Each row of a before or after table is a point. One or more steps were done to the points. Then noise was added and the rows were shuffled. The steps act on how far a point lies along the listed directions, d1 being the first. Name the steps. A step turns or swaps two directions, mirrors them in a line or flattens them onto one, adds a multiple of one to another, or multiplies one. Angles are multiples of 10 degrees, from the lower direction toward the higher: turns from -170 to 170, lines from 10 to 170 but not 90. Use the fewest steps. Two steps may share a direction if one is a turn and the other turns, adds or multiplies; they go together, in the order done. Otherwise the lowest direction goes first.

Directions:
(1): [ -1 -50  28]
(2): [42 18 35]
(3): [-39  21  36]
Before (9 x 3)
[[-39 -43  54]
 [-54 -16  11]
 [  0 -25 -25]
 [ 23  -7 -19]
 [ 34 -27  43]
 [ -5 -27 -40]
 [-53  21  -7]
 [  4  27   6]
 [ 12 -16 -33]]
After (9 x 3)
[[ 45 -11 -21]
 [-79  -7  35]
 [ -7 -26  19]
 [ 45  23   5]
 [-56   0  25]
 [-38  14 -22]
 [-37 -18  31]
 [-41  72 -13]
 [-61  45  -7]]
Steps: turn d1 and d3 by 120 degrees; add -1.5 times d2 to d3

Directions:
(1): [-20 -22  49  49  -7 -29]
(2): [ 46 -25 -17   5  41 -43]
(3): [-49  25 -41   8   7 -42]
(4): [ 25  66  33  -4   5 -20]
(5): [ 28  17 -34  59 -25  17]
(6): [-17  12   5  24  64  37]
Before (10 x 6)
[[ 17  -7  25   7  41  11]
 [-52  68  39  39 -30  20]
 [ 17 -12  -9  40   8   1]
 [ 10  -8 -30   3 -54  21]
 [-13 -17 -30  20  -4 -47]
 [ 22   7  15  43  69 -12]
 [ 26  36  56  54   4 -55]
 [ 35 -13  32  85  20 -38]
 [-13   0 -32 -20   9 -10]
 [-44 -23   8  11  26 -32]]
After (10 x 6)
[[ 23  15 -17  -7  14  18]
 [ -3 -17  24 -13 -18  26]
 [  6  -8 -99   1  30 -38]
 [ 40 -29 -27  -9 -21  34]
 [-15 -62  -3  53  43 -55]
 [ 40  15 -76 -15  42  -1]
 [ 14 -41  12 -42  37  15]
 [ 34  13   0  59 -59  -8]
 [-25  22   8 -36  49   1]
 [-30  13 -25 -54  74  23]]
Steps: turn d1 and d2 by 110 degrees; turn d3 and d4 by -120 degrees; add -1 times d6 to d5

Directions:
(1): [-15   8  49 -14  41  43  32 -25 -43]
(2): [ 12   3  33   8  10   4 -86  14 -28]
Before (10 x 9)
[[ -14    8   61   16   45   39  -26  -22  -39]
 [  50  -45  -17    8  -47  -20 -111   14   30]
 [   6    1    3   12    5   -6  -65   27   -4]
 [ -20   29   50  -20   27   36   55  -14  -30]
 [ -15   -8  -78   -8  -39  -31   44   27   60]
 [   2    4    1  -23  -24  -17   -7   22   30]
 [  -8    4  -13   10  -36  -32   -6   30   19]
 [  -9  -13    5   -7  -13   44   67  -18    9]
 [  -4   -6   -2  -13   -7   15   22  -10  -19]
 [  11  -37  -11   -2  -17  -14 -121   26   -8]]
After (10 x 9)
[[  8  20 -34  13 -44 -42 -37  38  40]
 [ -8  11  25 -36   5  10  29   2   3]
 [  2 -16 -24  -2 -27  -5   0  -1   3]
 [  6   0  -1  39  -6 -25 -85  17  13]
 [  4 -27  76 -31  42  75  -1 -48 -51]
 [-16 -23  57 -29  42  55 -49 -16 -68]
 [ -1   9  37  -3  34  30 -32  10 -29]
 [-21  10  37 -10   4   9  46   5 -22]
 [-35  -2 -27 -27  25  26 114 -12   9]
 [ 11 -22 -39   6 -52   3  20  11  49]]
Steps: mirror d1 and d2 in the line at 80 degrees

Directions:
(1): [ -4 -12  26 -67  55  -7 -38  24  -8  16 -41  25]
(2): [ 38  67  24  20  20 -24 -35  18   7  39  26 -37]
(3): [-40  43 -27 -36 -46  -5 -51  24   3 -48  11  -5]
(4): [  1  23 -13 -18  58  56  27  12  23 -29  56  13]
Before (14 x 12)
[[-54  21 -63 -82  16  35 -21  43  32 -78  34  26]
 [-33  -9 -13 -46  28  53  32   0  32 -68  42  41]
 [  7  34  17   9  10 -26 -22  19  -5  28 -13 -26]
 [-15 -32 -32  -9 -15  12  10 -12 -33  -6 -37  11]
 [ -3  28  25 -40   5 -19 -53  12  22  -6 -11  -7]
 [ 37  56  27  41  -4 -51 -29  19  -8  43   6 -49]
 [  1  22 -24 -43  -4  59  40  -7  18 -61  22  11]
 [-26 -27   3 -31   0  -8 -26  17 -18 -17 -58  19]
 [  4 -48   8  17 -15   9  33 -29  -1  -8 -15   5]
 [-21 -35  -9 -19  19   8   9   8  -4 -20  15  22]
 [ 40  52  79   6  24 -70 -67  28 -27  86 -27 -23]
 [-54  20 -50 -34 -47  25  10  32 -12 -85  35  24]
 [  6  15  38 -11  -1 -26 -41  43   6  23 -32   1]
 [-43  21 -37 -46  14  50   5  22  27 -83  46  28]]
After (14 x 12)
[[ 67  77  62  62  52 -12   3  14  -1  73  60 -34]
 [ 31  80  14  16  35 -13 -24  35   9  15  47 -39]
 [ 15  40  13  17  35  -3  -3  15   7  22  11 -21]
 [-37 -63  -7 -70  47  33  18   7   7 -44 -32  63]
 [ 13 -40  22  24  12 -17   8  -4 -21  28 -56   3]
 [-40 -68  -3 -45   9  28  40 -21  12 -51 -14  54]
 [ -8 -25 -15 -72  -2  41  32 -11   3 -49 -29  31]
 [ 30  -5  42 -10  53   0  -1  -5  28  27  -5  -1]
 [-36 -43   0 -86  18  -2  -9  37 -36 -27 -53  55]
 [ 36  10  43  27  27  -8   5  28  14  40  -5  -3]
 [-23 -82 -15 -83  77  21  21  14  12  -6 -47  58]
 [ -4 -24 -22   7 -27  -9  -5 -13 -36  13 -46  -2]
 [-17 -51  -8   2   0  -4  17  -6  -8  -8   1  16]
 [-11 -15  -1  14 -59 -10  -1 -20  -3 -23 -11 -11]]
Steps: turn d1 and d3 by -90 degrees; turn d2 and d4 by 40 degrees

Directions:
(1): [-18   3   1 -32 -59   5 -33   9  16  -4 -21 -13 -53  -5 -62   9  62 -49
  17 -43]
(2): [ 31  20  19 -16   6  19 -10 -35   1 100  45 -56 -18  15   8  24  28   9
  10  31]
(3): [-34   0  45   5  11   5  22  24 -15 -24  -5  -9 -69 -19 -30 -35  10  48
  29  79]
(4): [ 12  54  -1  38  16  24 -10  66 -41  -2   3 -37  41  55 -25 -52  27  -6
   9 -18]
Before (11 x 20)
[[  25   12   32    1   12    9   -2   32    4   39   28  -10    7   24
   -14  -25   19   -8    3   11]
 [ -16   36   14    9  -11   28   -6   44  -16  -10  -26  -19   -8   31
   -15  -21   28   -8   13    8]
 [  21    4  -34   -4    6   -4   -5  -15    1   18    1  -11   38   12
    -3   12  -15   -9    0  -19]
 [  -9   -1   41  -42  -41    7  -27  -42   17   64   23  -66 -104  -26
   -29   19   77   -2   13   27]
 [  -5  -19   -6   -3    6  -14    2   13  -21  -42  -24   43  -13  -25
   -22   -5   -1   -8   14  -19]
 [ -16   12    6   -5  -15    1  -11    9    6  -25   -8    3  -23   -1
   -25  -11   26    6  -15   12]
 [ -23   11   -1    2   -9    6  -15   35  -21   -9  -18   -9  -17    3
   -29  -16   39  -20   14  -10]
 [  17  -33  -17   10   17   -4   10  -24   28  -33    9   32   47    0
    24   27  -48   12  -39  -35]
 [  38  -36  -13  -30   -4    3   -5  -81   34   77   17  -10   32  -10
    47   77  -34   14  -19    1]
 [ -41   26   61  -25  -27   24  -20   20  -15   31   10  -37  -63  -14
   -27   -9   39   26   55   65]
 [  51  -44  -20  -15   71  -15   38  -76   24   61   39    8   68  -28
    93   59  -64   19  -35   12]]
After (11 x 20)
[[  44   43   -6   30   20   38  -11   30  -32   51   14  -56   77   63
    -1  -13    5   16    1  -10]
 [ -20  -13    8  -29  -27    2   -3  -32   27    5  -23   13  -38  -21
    18   43    1   -9   -4   14]
 [  16    3  -34   -3    4   -5   -5  -13    0   10   -2  -10   38   13
    -5   12  -14  -10   -4  -19]
 [  20  -21   27  -26   -1   -7    4  -14   35   41   27   16  -12  -11
     7   11    0  -10   -6   15]
 [ -18  -18   -3  -28  -20   -5  -12  -16    7   15  -10    4  -37  -27
    -9   26   27  -22    9    0]
 [ -37    9   63  -42  -34   19  -17  -15    6   55   20  -31  -77  -31
   -10   22   33   26   55   72]
 [  44   24  -21   53   92   12   36   53  -43    2   19  -23  120   39
    42  -37  -37   19  -21   -7]
 [  14   -2  -17   42   31    8    6   30   -3  -55    0   19   70   33
     2  -18  -33   16  -31  -42]
 [  10   34   49  -28  -31   27  -32  -22   -1   99   39 -106  -97    4
   -40   -1  102    2   25   34]
 [  -1   -8   -8    3    9  -11    1   22  -28  -34  -19   32   -9  -19
   -24  -13    3   -6   16  -16]
 [ -10    7    4  -14  -15   -5  -13   -5   13  -15    0    1  -30   -5
   -19    1   27    4  -17   18]]
Steps: add 0.5 times d1 to d2; mirror d3 and d4 in the line at 170 degrees

Directions:
(1): [-12 -50 -35 -80  40   2 -22 -59   2  15   6 -23   4  14  15  27  27  21
   3  48 -38 -38  46  14   4 -18  -1  23   6 -55 -67  12]
(2): [  8 -21  32  24   5  45 -72  57  22   8  22  39  -5 -15  -1  -5  36  -6
   1  56 -88  18   0   9  11 -34   4 -60 -34 -15  25   6]
(3): [-10   8  35 -62  21 -11 -39  46 -52  14 -23  -7   4  10  16 -66  36  11
 -16 -16  14  35  40 -56 -12 -51  44  45  21  41  10   8]
(4): [ 10   0 -21   6  -3  48  15 -10   6 -32  52  22  78 -26  17 -10  13  84
  51  32  24  39 -32  11  10  15  61  25   7  25 -16  28]
Before (14 x 32)
[[   2  -43  -32  -30   20  -16  -21  -83   51   38    2  -14  -32   39
     5   83    3  -30  -15   47  -76  -94   57   56   -6  -11  -61  -39
   -46  -92  -48   -9]
 [ -18  -59  -38  -33   34  -31  -37  -66   13   56  -11  -25  -61   20
    -6   62    3  -48  -46   44  -93  -90   42    7  -12  -34  -77  -31
   -30  -94  -28  -34]
 [  -3    4  -29  -66   31  -72   15    3  -43   17  -49  -66   -7   32
     3  -15  -18  -26   -6  -64   71  -25   30  -44   -1  -34   20   59
    42   18  -10  -28]
 [ -10   12  -10   -3   -2  -18   56   12  -20  -10   15    1    0   26
    -1  -16  -25   27   23  -45   32    2  -20  -15   -7   25    6   19
    21   24   -4   10]
 [   8   17   18   -1   11   -2    0    5   24   -9   10    6  -11    7
   -11   -5  -11    5  -12  -21    4    5   12  -10   11   26   15   14
    16   -1   -4  -21]
 [   0   46  -19   -6    3  -23   64   -4  -43  -16    8  -30   29   26
     1  -53  -24   35   17  -62  108   27   -2  -67  -11   37   50   72
    52   89  -16   19]
 [ -10    3   35   11   -2    2  -29   40  -15  -13  -16   23  -31  -18
    -6  -50   16  -24  -33  -17  -16    6   36  -31   -3  -36   -2  -17
    10   -9    5  -24]
 [ -14  -35    3   -6   27   -5  -40  -10   16   32  -24  -10  -60   26
   -16   27   19  -53  -27   37  -69  -46   32   34   -7    1  -57  -51
   -14  -56   19   -9]
 [  -3  -50   -2  -21    3   -2  -48  -23   28   14  -24  -19  -70    9
     9   54   17  -40  -13   35  -92  -41   42   31    2    3  -27  -51
   -20  -76  -13   -8]
 [  -6  -59  -10  -13   17  -13  -60  -14   46   36  -13    8  -56   31
   -12   77  -13  -66  -24   54 -110  -63    6   25    6    2  -64  -55
   -20  -76  -45  -14]
 [  -8    8  -13  -58   22  -14   33  -38  -44  -10   13   -4   35  -15
    42    0    1   54   29  -11   68   23    8  -13   17   23   64   81
    55   29   -6   17]
 [  -3   43    9  -12   11  -16   29    7  -20  -33    2  -14   25  -30
     6  -31   -2   14   -8  -31   41   -1  -33  -35    1   12   18   50
    11   17    8   -6]
 [ -33  -15    3  -92   21  -12  -36   -8  -48   -7  -20  -27   26   17
    27  -33   37   63   52   11   43   26   24  -38   -9  -26   71   68
    45   21  -38   50]
 [   2  -24  -32  -71   23  -25   32  -25  -31   12   -7   -7   40   -2
    21  -24   18   66   10   12   70    1   39  -21  -26  -21   29   91
    19    9  -39   13]]
After (14 x 32)
[[  -7  -18   10   -1   11   15  -14   50   -3    3   28   26  -15   19
     0  -13   12   15   18   10  -59    6   -4   -7    5  -12    1  -31
    -8   -7    6   13]
 [   8  -21   29   32   11   32  -56   31   22   11   30   49  -28  -29
    16   39   17  -18    7   55  -85    7   -9   31   36    1    1  -62
   -17  -30   47    2]
 [   3   36    3  -49    3  -30   22  -23  -33    6   -9  -15   44   29
    28  -34    5   46    6  -39   77    9   37  -29  -27  -20   49   71
    10   50   -6    8]
 [  11  -23   24   47   18   47  -81   69   29   20   36   29  -37   11
   -17   -5   31  -33   -4   60 -117    2   15  -15   15  -19  -11  -87
   -34   -8   15   12]
 [ -12    3    0   10   -6  -24   20  -18   -8  -17  -25   -3  -41   -7
   -13  -13  -16  -33  -35  -39   18  -30   31  -14   -5   -3  -34   -2
    20  -31  -21  -32]
 [ -17  -26   22   48  -18    2  -56   21   39    5  -17   10  -61    7
   -18   49   -5  -47   26   37  -69  -26  -22   30    6    4  -44  -88
   -27  -50   17   13]
 [ -13   17  -13  -62    5  -54   32  -16  -43    0  -32  -26   22   33
    13  -15  -32   16    1  -51   86    9   -9  -53  -19   24   36   93
    59   51  -41    4]
 [  -5   12   -7  -47  -12  -38   35  -31  -34  -17  -42  -46  -14   11
    24  -10  -10   14    1  -55   65   10   24  -25  -17   29   39   58
    39   22   -8    2]
 [  18  -36   13   40   -2   13  -38   53   33   26    6   47  -20  -19
    -8   13   19  -13  -10   58  -60   -9   10   17   -9  -30  -33  -50
   -50  -35   27   -8]
 [   8  -22   23  -10   30  -20  -83   90   -6   33  -31  -14  -39   16
    -8  -12   20  -64  -17    2  -61  -12   29  -25   14  -76   -2  -47
   -15  -12   37  -33]
 [   8   11   20   -4   15    4  -13   10   27   -6   12   11  -12    7
    -8   -5   -4    3  -13   -8  -13    4   16   -9   13   19   16    7
    11   -9   -4  -20]
 [ -18   15  -13  -50   17  -52   21  -23  -66   23  -23  -33   11   12
    13  -41   -6   21  -27  -46   67    0   17  -72  -34  -31   21   80
    27   39    8  -18]
 [   1   11   24    7   18   11  -31   30   14  -16   14    8   -6  -33
    -3   -4   21  -18  -18   25  -58  -19  -25   -8   14  -11  -12  -20
   -25  -33   15   -8]
 [ -21   15   -7  -42   17  -39   35  -29  -45    7  -38  -41   -5   31
     0  -30    1    4  -10  -43   76   -2   23  -16  -26   21    6   60
    46   28   12    3]]
Steps: multiply d1 by 0; turn d3 and d4 by -60 degrees; turn d2 and d3 by -150 degrees

Directions:
(1): [ 28  39 -24  24 -10  10 -50  19   3 -21  13 -24  44 -47  84  12  74  23
 -16 -56  -7 -38  19 -29  -2  -7 -46  87 -42 -33   2   3  -3   9  -1  -8
 -35   4 -61  69  44  -3  25 -39  25 -33  13 -12 -30  13   9  33 -27  -2
  12  36  18 -22  21  31 -21 -24 -37  38]
(2): [ 57  53  27 -13  14   0   2 -22 -14  33  20   9  84  -7 -42   6  -1 -19
  51 -18  43  -8  14  13 -39 -40  27  21 -54   5  15 -26   5  47 -29  -7
 -52  93  33  -8 -39  11  19  63 -28  47  -3  39 -36  32 -34  -8  -5 -11
 -53  20 -26  14  -1  40 -35 -20  23   1]
(3): [-56  -9  -5 -28  57  16 -17 -21 -40  33  23 -22  70  46 -50 -15  50  14
  16  10 -12   6  46 -49  -7  66 -13   5  18  -2 -59  19 -31 -14  73 -48
 -33 -35 -23  -9  22   7 -29 -26 -35 -20 -36  61   1  34 -22 -41  52 -13
 -11  -7 -11 -30  43  -8 -11 -38  -5 -18]
(4): [ 23 -28  -9 -18  33   4 -61  14 -32   2 -14 -39  21 -32 -20 -35  12  54
 -22   7  24  26 -63  12   7 -17  21  -9  29 -41 -43 -26   6 -18  20  80
 -13  -8 -12 -37 -16  13 -32  16  71  23 -23  -6 -12  65  22  20 -36 -76
 -38   5 -23 -58   9  -5  29  66  23  47]
(5): [ -7 -33 -84 -13  27 -33 -14 -27  31  43  -2   7 -14  -4  39  30  82  10
 -13 -34 -39  -8  45   3 -49   5   3   2  21  25  22 -33  40  53  35  37
 -16   6  48 -55 -91   1 -26 -15  12  18   2  20  20 -56  -7  25  -9 -44
   6   3  23  16 -31 -55  -3 -45 -23  22]
Before (10 x 64)
[[-45  -4  15  -2   8  16 -21  17 -22 -12  -3 -15   9  13 -20 -18 -13   0
   -3  14  -7   5 -30 -22  25  42 -11  -5   7 -19 -31  35 -32 -42  19 -27
   15 -50 -56  23  69  -7 -11 -24   1 -37 -25  -3   8  27   2 -17  15  19
    8  -3  -1 -26  26  19   3  16   0  -5]
 [ 13  22  16   2   6   8  -7   2  -6   7  11  -4  38   4 -19 -12  -5   6
   13  -7  21 -13   3  -2  -1 -12   2  -9 -24 -23  -2  -6  -1  -3 -17   7
  -11  15 -17   4   9   8  20  18   3  -3  -7   1 -17  32   0   2  -9  11
  -18  22   3  -8  18  22   2   7   6  -5]
 [  8 -14   4  12 -15  -8  10  12  31 -23 -20   8 -31 -10  19  10 -14  -5
  -22  13 -14 -10 -22  22  15  -8   4  -8  17   6  27   6   5 -11  -6  17
   24  -5   4   1 -12 -14   3  -5  21  -4  11 -20  11 -20  22  18 -12  16
   13 -14  15   3 -10 -21  11  16   6 -10]
 [-41   2  -3   1  -9  -7  30  -2  19  -8 -10  16 -50  25   6  18 -25 -17
   -8  21 -25  -2   6 -13  26  23  -6 -19  15  12  11  25  -8 -14   4 -38
   22 -30   9   3  24 -11  -8  -4 -17 -15   1 -19  25 -26  -7 -14  19  41
   28 -10  14  32  -9  -7   2  -5 -15 -30]
 [-59 -31  21 -10  13  28   5   9 -29 -11  -8  -1  -7  33 -22 -15 -13   0
  -13  16  -8  17  -4 -28  25  53 -26 -14  24   3 -40  17 -27 -47  27 -36
   11 -64 -26   8  46  -9  -2 -24  -9 -32 -16  14  12  19   2 -24  20  26
   34 -15  10 -23  18  11  17  -9  10 -20]
 [-30   1  38  -2  -6   7  29   5 -16 -12  12  -9  -3  23 -31 -18 -28   0
    7  11  -6  13   9 -20  25  14  -8  -9  12 -14 -27  24 -31 -34  -1 -39
    2 -19 -16  13  37  -9 -18 -17 -23 -13 -15   2  12   1 -16 -28  25  28
    7 -13  -6  -6  17  14   4  10  -2 -25]
 [ 36  12  -5   2  -4   4 -26  10  -1  -6  -2  -8  30 -33  12   2  12  15
    7 -11  16  -8 -13  15   0 -22  -9  32 -10 -14   3 -17  10  12 -13  20
   -9  20 -20  15   6 -17   9  11  27   3   2 -14 -18  22 -10  26 -18  -4
  -12  31  -3 -23   7  15  -3   8   4  11]
 [ 21  -7   5   0 -12 -10 -10   0  16 -10  -7  15 -14 -21   7  12   2   7
   -3  -7  -4   0 -33  31  -9 -30  21  -1  -7   7  20 -30  31  23 -28  38
   11  24  22 -32 -32  -2  -3  20  24  26   8 -12  -1  -6  10   0 -24 -21
  -24   4  -7   7 -28   1  -3  -2   7  26]
 [ 46  41   1  27 -25   2 -13   5   9 -13   2   3  36 -49  40  13   7 -10
   21 -36  18 -24   6   9   2 -30   0  54 -46  -2  24   0   2  19 -33  -7
  -28  44 -16  30  -1   9  21  13  15   9   1 -11 -31  10   2  23 -32   7
   -3  21   8   3  13  32 -10  -2  -9  24]
 [  7  12 -20   9   1 -14 -25  -2  21   4  11 -17  20  -4  13  14  41  -4
   -5 -31  -8 -24  27   2 -18  14 -15  37 -32  10   9  -5   2   9   0 -10
  -17  16  -2  25  -8  -2   2   2  -8   8  -8   8  -2  -9  -4  -2  -2  -1
    6   0   6   0  15   5  -6 -27 -20   1]]
After (10 x 64)
[[ -46  -18   30  -22   27   12    7   -2  -43    7   15  -29   27   31
   -57  -38   -5   25    5   18   -7   26    6  -34   22   33   -3  -15
    33  -22  -61   18  -41  -45   40  -26  -16  -33  -23   -9   34   -4
   -44  -21  -15  -11  -37   25   13   35  -21  -39   36   -7   -9  -17
   -17  -37   34    1   12   17    4  -16]
 [  35  -10    0   22  -39  -14    3   25   51  -39  -32   14  -56  -42
    56   18  -22   -6  -35   -3  -11  -14  -42   45   16  -43    5    0
     4   -2   54   -9   23   -2  -34   47   29   11   10    6  -27  -13
    14    2   48    3   27  -50    8  -33   37   42  -43   11   13   -5
    23   11  -26  -14   17   37    6   11]
 [  64   33    0   35  -55  -13  -19   21   47  -42   -8   19  -26  -70
    88   33   19    4  -17  -49   -2  -33  -35   35   -4  -70   -8   53
   -51   -5   64  -33   45   38  -73   40   11   49   -5   31   -6   -8
    37    7   45   10   40  -52  -21  -28   23   41  -65    0   -4   31
    13   24  -34   30  -17   -9  -21   51]
 [ -41  -42   -4  -25   23  -13    9   -6   -1   11  -26   -2  -57   26
   -48  -12  -44   11  -18   48   -7   34  -45   11   29   14   37  -70
    55    1  -20    3    1  -26   23   29   24  -38   36  -63  -19    1
   -47   27   24   20  -22  -15   35   14    6  -19    8  -18   -8  -29
   -11    0  -16  -31   37   49   17  -12]
 [ -80   -7    6  -19   37   20  -19    2  -33   11    8  -18   42   44
   -44  -17   19    2    8   16  -20    1    8  -51   13   83  -21    1
    17  -10  -52   48  -46  -39   57  -59    1  -64  -58   16   71   -5
   -28  -42  -32  -46  -43   33   15   29  -16  -39   50   20    8  -10
    -2  -28   44    6   -5  -17   -4  -20]
 [  28    8   43   16  -46  -17   80  -10   31   -8  -19   52  -56    0
   -43   12 -122  -62   45   32   31   12  -21   63   10  -43   54  -53
   -12   54   58   -1   13   13  -71  -10   38   55   69  -35  -53    5
    13   67  -31   50    5  -22    9  -36   -9   -9   -4   50   -1  -23
    -3   63  -31    9   12   28   34  -34]
 [ -87  -43    6  -31   57   35  -22   -4  -57   17    5  -27   45   52
   -49  -27   36   20   -8   16  -16   22   25  -59   14   94  -34   -7
    41   -5  -85   18  -44  -54   82  -48  -17  -84  -42   -6   45   -1
   -33  -43  -17  -42  -45   55   10   47   -9  -42   40   -5   23  -16
     3  -51   46   -1   12  -28    6  -15]
 [   5   31   24    4    2   11    7   -1   -3    3   15    1   35   14
   -22   -9  -12   -7   19   -7   18  -20   11   -8    0   -4   -2   -7
   -30  -12    2    6   -7   -6  -23  -19   -8   15  -20   18   16    4
    26   15  -17  -12   -4    2  -14   22   -9   -7    0   31  -11   20
     7    4   19   29   -4   -8    2  -17]
 [  28   24   11   14  -39   -2   24    4   21  -15    4   23   -3  -13
    20   19  -25  -22   19   -4    6  -17   11   24   -1  -25  -10   17
   -24   16   42   -3   13   18  -45  -13   13   33    1   29    4  -27
    31   17  -12   -5   21  -24   -3  -21  -20   17   -3   43    8   20
     7   17  -12   15  -13  -13    0  -24]
 [ -29  -27    8  -20   11  -22   27  -25   11   30    1    6  -22   52
   -79   -2  -37  -30   14   29   -2   16   14   26  -15   24   30  -57
    12   47    4   -3   -2   -4    6  -12   15    7   60  -45  -44    1
   -25   37  -43   38  -25   28   29  -18  -20  -42   31    8   -8  -38
    -9   23   -3  -25   10  -10   18  -49]]
Steps: turn d1 and d4 by -120 degrees; multiply d1 by 3; add -0.3 times d2 to d5; multiply d3 by 2.5
